Each row is a point. A path goes straight from each point to the next, and from the last back to the first. The post is the endless flat space through its rows: a point in 2 columns, a line in 3, a plane in 4, and so on, so that a path can go around it. Count how often the path circles the post. Going back the other way cancels.
(in the rows, 128 means zero)

Post (1 x 2)
[[ 89 131]]
Path (19 x 2)
[[ 83 101]
 [104 113]
 [159 148]
 [122 205]
 [122 128]
 [124  62]
 [145 132]
 [118 153]
 [142 127]
 [101  82]
 [ 70 111]
 [ 31 150]
 [ 80 198]
 [106 148]
 [149 115]
 [114 109]
 [110 131]
 [131 103]
 [116  72]]
Times around: 1

Post (5 x 6)
[[102 122 212 138  72  75]
 [136 153  81 118 129 158]
 [113 131 126 157 133  70]
 [116 119 201 109 127 108]
 [171 126 122 155 145 211]]
Path (14 x 6)
[[147 152 126 127  53  42]
 [155  82 139  87 132 137]
 [ 98 115 148 128 133 112]
 [ 61 147 128 170  85  73]
 [135 126 202 146 171 115]
 [118 144 139 142 163 102]
 [ 98 140 180 175 107 164]
 [100 216 159  91 111 142]
 [165 162 162 123 125 128]
 [194 100 139 129 108 161]
 [156  41 186 145 113 164]
 [166  85 184  89 121 151]
 [157 157 140 129 118 111]
 [145 131 173 131 150 128]]
Times around: 1

Post (8 x 9)
[[113 164 138  95  73 116 130  96  70]
 [143 137  92 121 185 108 172 118 107]
 [128 104 127 101 140 161 186 112 141]
 [178 164 119 124 153 173 174 127 108]
 [ 83 100 104 118 122 112  76  85 129]
 [126 167 125 153  70  50 110  90  98]
 [ 98 148 123 125 172 115 147 111 148]
 [ 70 140 178  94 176  33 100 230  94]]
Path (17 x 9)
[[124 189 110 100 147 143 144 119  98]
 [ 65 142 150  43  83 111 151 144 110]
 [ 70 177 122 100 119 102 142 121  78]
 [123 147 174 175 175  84 146 158 101]
 [133 193 167 116 147 186 123 104 108]
 [193 161  91 148 178  80  88 129 134]
 [ 78  88 135  98  70  11 146 167 136]
 [ 90 195 123 131  74 171 131 107  95]
 [109  81  91 128 221  89 118 101  68]
 [125 120 155 127 130  60 153  77 155]
 [139 135 108 103 185  67 115 127 126]
 [143 137 157 155 154 120  87 144 110]
 [ 97 100 136  87 152 158 138 111  77]
 [123 162 157  92 169 164  96 123  84]
 [119 170 130 116 139 109 139  97 154]
 [100 145 123 106 106 132 160 157 180]
 [ 97 129 160 123  80  98 145 162  95]]
Times around: 2

Post (13 x 14)
[[128  66 187 169 178 107 145  77  32 108 154 117 138 121]
 [160  72 180 133 171 110 137 121  70  57 157  94  98  82]
 [130 135  51 128  83 197  70 143 122 122  95 130 118 150]
 [142  82 171 114 179  79 134 106 111 138 117  96 180  71]
 [137 117 101 130  62  89 142 111 103 136 109 131 130 129]
 [165  86 229 117 194 147 165  91 102  93 134 160 107 121]
 [105 167 115 127  74 134  88 134 139 125 115  86 143 203]
 [120 123  75 168 153  95 145 128 126  96 126 125 144 168]
 [115 137  94 140  62 194 140 165 141 147 162 120 130 154]
 [ 85 142 114 182  59 160  74 162 167 141 109 157  86 151]
 [154 172  91 144 106 151  81 166 127 157 156 152  92 177]
 [ 96 135  77 115 123 126 119  84 129 159 139 104  85 140]
 [133  96 177 143 204  94 181 148  43 133 102  93 121 103]]
Path (15 x 14)
[[123  90 136 140 190 140 113  95  69  70 169 112 133 108]
 [109  93  96 136 122 142 111 164  54  88 149  53 110 112]
 [141 124  64 134 121 117 109 160 197 124 134 132 107 131]
 [117  98 203 192 155 122 104 127  88  74 135 108  95 172]
 [140 106 112 115  39 132  93 161  97 125 151 110 132 152]
 [ 96  84 115 117  92 152 112 120 147 114 113 149 107 125]
 [166 140  90  76 147 195 101 111 140 186  88 157 133 161]
 [143 108  96 150  59  44 136 142 137 128 103 176 137 149]
 [106 109 105 169 201  31 118  97 100  93 141 117 128 146]
 [ 93  73 209 169 157 175 104 101 100  73 111 139 177 102]
 [ 86 100 160 150 162 151 114 130 120  88 136 140  91 153]
 [133  47 201 150  88 113 135 158  76 152 159 126 143 119]
 [182  74 140 124  82 115 131 106  75 142  70 107 119 132]
 [ 63 133 112 228 101  97 118 149 150 135 143 119  91 143]
 [164 154 133 119 190 125 120 103  84 169 186  94 183 137]]
Times around: 1
